Each row is a point. Each table stands for the endless flat space through its points: a line for two points, a plane for three, and so on. The two share one point or none. Which?

First, 2 rows:
[-.12 -.30 -.28]
[-.06 -.20 -.18]
Second:
[-.09 -.19 -.38]
[-.09 -.21 -.33]
They share: [-.09 -.25 -.23]

First:
[.04 -.13 -.03 -.22]
[-.04 .07 -.43 -.06]
[-.18 .02 -.25 -.02]
Second (2 x 4):
[.08 -.05 -.19 -.30]
[-.22 .00 -.24 .15]
They share: [-.04 -.03 -.21 -.12]

First (3 x 8):
[.20 -.16 .03 .19 -.21 .18 .14 -.04]
[.25 -.38 .17 .13 -.24 .08 .06 .09]
[.15 .15 -.04 .37 -.37 .13 -.02 -.23]
Second (4 x 8):
[.27 -.03 .35 .16 -.22 .25 .19 .28]
[-.11 -.93 .17 .22 -.59 -.11 .06 -.01]
[.33 -.30 -.13 .36 -.37 .08 -.16 -.34]
[.53 .33 .23 .18 -.06 .29 .03 .16]
They share: [.24 -.30 .17 .19 -.31 .04 -.02 .04]

First (2 x 11):
[.16 .34 .30 .34 -.26 -.08 -.15 -.07 -.13 .24 -.26]
[.01 .13 .12 .10 -.05 -.11 .09 -.16 .08 -.03 -.14]
Second (6 x 11):
[-.09 -.23 .53 .10 .01 .07 -.02 -.06 .06 .37 .14]
[.12 .25 .36 .18 -.20 .17 .07 -.03 -.19 .11 -.36]
[.01 .12 -.03 .53 -.19 -.36 .01 -.20 -.09 -.19 -.20]
[.10 .21 .44 .06 -.16 .15 .05 -.21 .01 .09 -.22]
[.18 .28 -.17 .11 -.05 -.33 -.20 -.45 .07 -.30 -.29]
[.20 .33 .42 .21 -.43 -.12 .09 .02 -.40 .28 -.48]
They share: no point

First, 3 rows:
[.01 .21 .23 .19 -.46 .31 -.38 .02 -.16 .03 -.02 -.12]
[.03 .09 .09 .15 -.32 .27 -.40 .06 -.20 -.13 .02 -.24]
[-.03 .27 .21 .03 -.29 .36 -.22 -.06 -.17 .29 -.28 .12]
Second (6 x 12):
[.08 -.03 .19 .44 .00 .20 -.12 -.38 .36 .28 .24 .15]
[-.24 -.24 .25 .25 -.34 -.05 .16 .11 -.04 .30 -.05 .19]
[.28 -.01 .24 .13 -.36 .33 -.06 .23 -.65 -.18 -.56 .36]
[.46 .29 .12 .05 -.04 .71 -.72 -.27 -.19 -.20 -.50 -.04]
[-.52 .07 .03 -.29 -.24 .25 -.59 .01 .14 .37 -.36 -.55]
[-.10 .36 -.21 .22 .17 .46 -.14 .22 -.24 .23 -.17 .04]
They share: [-.01 .15 .07 -.01 -.15 .32 -.24 -.02 -.21 .13 -.24 .00]

First (3 x 18):
[.29 -.20 .21 .12 -.48 -.06 .02 -.11 -.60 -.34 .45 .12 -.08 -.36 -.11 .14 .42 .02]
[.17 -.06 .17 .20 -.66 -.10 -.14 -.09 -.78 -.30 .59 .20 .04 -.40 .05 .06 .46 -.02]
[.48 -.40 .23 -.05 -.07 .05 .35 -.08 -.17 -.36 .10 .00 -.33 -.24 -.46 .32 .26 .17]
Second:
[.23 -.15 .29 -.37 -.24 .14 .04 -.39 -.54 .12 .17 -.01 -.32 -.13 -.52 .30 .25 .43]
[.60 -.34 -.25 .14 -.42 .31 .29 .08 -.50 -.19 -.04 .53 .25 -.59 -.54 .28 .34 .17]
[.33 -.16 .11 -.10 -.38 .10 .14 .02 -.50 -.15 .14 .24 -.12 -.26 -.42 .38 .21 .31]
[.61 -.35 -.31 .17 -.36 .36 .30 .01 -.46 -.14 -.07 .53 .28 -.63 -.56 .20 .37 .15]
They share: [.20 -.03 .05 .05 -.24 .05 .13 .09 -.30 -.18 .17 .20 -.17 -.22 -.28 .24 .16 .25]

First:
[.12 -.47 .58 -.49 .48 -.13 -.51 -.34 -.23 -.27 .32 .23 -.24 .36 .10 -.22 .35 -.40 -.19 -.19 .38 .30 -.18 -.08]
[-.05 -.28 .52 -.25 .20 -.03 -.32 -.13 -.27 -.29 .20 .13 -.29 .39 .01 -.13 .22 -.40 .12 -.20 .16 .13 .01 -.27]
[-.13 -.54 .22 .01 .09 -.34 .25 .46 -.14 -.06 .29 -.11 -.02 .26 -.40 -.20 -.12 .08 .63 -.60 -.09 -.25 .25 -.07]
[-.06 -.33 .39 -.56 .71 -.35 -.07 -.16 -.49 -.35 .32 -.06 -.17 .28 .38 -.14 .31 -.09 -.13 -.12 -.12 .02 -.39 .09]
[.34 -.66 .32 .22 .22 -.42 .09 .45 .21 -.10 .23 -.16 -.17 -.06 -.31 -.35 .35 .22 .40 -.39 .00 -.31 .35 -.20]
[.16 -.20 .84 -.12 .37 -.15 -.32 .04 -.30 -.53 -.02 -.24 -.48 .23 .08 .18 .27 -.04 -.01 -.35 .07 -.05 -.15 -.48]
Second:
[.04 -.41 .14 -.31 .27 -.11 .04 .02 -.16 -.36 .32 .05 -.25 .27 .07 -.13 .24 -.07 .33 -.36 .08 -.31 .05 -.06]
[.09 -.44 .13 -.39 .19 -.03 .00 -.02 -.08 -.43 .30 .11 -.32 .36 .14 .00 .36 .06 .40 -.53 .09 -.52 -.07 -.01]
[-.12 -.75 .24 -.09 .13 -.23 -.02 .02 .02 -.32 -.18 -.21 -.45 .23 .05 -.53 .24 -.35 .55 .02 -.40 .05 .03 .18]
[-.36 -.60 .42 .15 .01 -.26 -.14 -.01 -.01 -.05 -.12 -.27 -.45 .47 -.16 -.62 .15 -.44 .52 .20 -.55 .32 .06 -.03]
They share: no point

First:
[.33 .10 -.13 -.45 .17 -.16 .08 .20 -.19 -.12 .11 .08 .08 .28 -.17 -.11 -.23 -.09 -.48 .08 -.25 .02 .46 .31]
[.33 .22 -.45 -.13 .29 -.38 .18 -.10 -.25 .14 .29 .14 .22 .22 .05 -.25 -.27 .19 -.16 .46 -.13 -.34 .16 .25]
[.21 .40 -.29 -.23 .05 -.24 .10 .20 -.19 -.02 .29 .32 .18 .16 .03 -.21 -.49 .11 -.32 .06 -.43 .08 .58 .55]
Second, 4 rows:
[.25 .23 -.14 -.29 .08 -.25 .33 -.09 -.16 .08 .23 .08 .06 .44 .04 -.25 -.32 -.14 -.29 .17 -.13 -.10 .38 .37]
[.29 -.32 -.49 -.20 .24 -.16 .30 .12 -.79 .04 -.08 .13 .14 -.33 -.26 .19 -.66 .30 -.54 .21 -.01 -.15 .36 .43]
[.36 -.12 -.51 -.13 .38 -.27 .32 -.04 -.65 .27 .02 -.05 .05 -.11 -.34 .03 -.62 .11 -.47 .17 .13 -.05 .40 .54]
[.28 -.25 -.37 -.19 .15 -.19 .47 .04 -.72 .06 -.11 .11 .05 -.20 -.19 .10 -.67 .09 -.53 .10 .02 -.11 .41 .52]
They share: no point

First:
[-.06 -.07 -.41 .18 .24 .29 -.21 -.01 .33 .16 .15 .39 -.12 -.14 -.28 -.55 -.05 -.25 -.18 -.59 .05 -.16 -.53 .62]
[-.49 .12 -.32 -.12 .08 -.32 -.35 .47 .36 .35 -.38 -.01 -.59 .36 -.62 .01 .33 -.06 .19 .01 .15 .27 -.13 .14]
[-.45 .04 -.22 .26 -.01 .05 .08 .05 .09 .08 .00 .01 -.35 .25 -.51 -.23 .47 -.27 -.03 -.03 .01 .26 -.24 .03]
[-.49 .18 -.04 .03 .15 -.11 -.49 .32 .34 .28 -.24 -.07 -.57 .32 -.24 -.02 .21 -.23 .17 -.01 .01 .14 -.12 .18]
[.08 -.03 -.19 .48 .00 .43 -.01 -.34 .19 .13 .60 .23 .33 .05 .09 -.80 -.09 -.47 -.07 -.58 .13 -.10 -.54 .66]
Second:
[-.85 .16 .08 .12 -.06 .24 -.37 -.12 .07 .14 .10 -.24 -.13 .03 -.07 -.52 .47 -.28 -.49 -.08 .77 -.23 -.31 .75]
[-.31 .44 .14 .58 -.03 .01 -.07 .16 .00 .04 .44 .00 -.50 .52 -.26 -.36 .60 -.39 .35 -.06 .18 .26 -.37 .36]
[-.65 -.10 -.02 .18 -.18 .22 .04 -.15 .02 .26 -.12 -.24 .33 -.01 .12 -.68 .30 -.29 -.54 -.05 .26 -.22 .03 .52]
[-.58 .41 .23 .64 -.40 .23 .07 .29 .29 -.31 .46 -.07 -.15 .24 .39 -.68 .44 .02 .12 .02 .31 .04 -.43 .39]
[-.91 -.15 -.30 -.07 .08 .32 -.41 -.21 -.13 .30 -.01 -.38 -.01 -.16 -.03 -.62 .18 -.35 -.69 -.09 .35 -.37 -.25 .73]
[.02 .12 .03 .59 -.38 .10 .15 .19 .40 -.39 .23 .41 -.04 .52 -.04 -.21 .23 .17 .50 -.24 -.05 .56 -.42 .04]
[-.62 .02 -.32 .31 -.04 .27 -.14 .08 -.10 .02 .30 -.23 -.17 .07 .15 -.65 .12 -.21 -.10 -.04 -.17 -.08 -.40 .43]
They share: no point
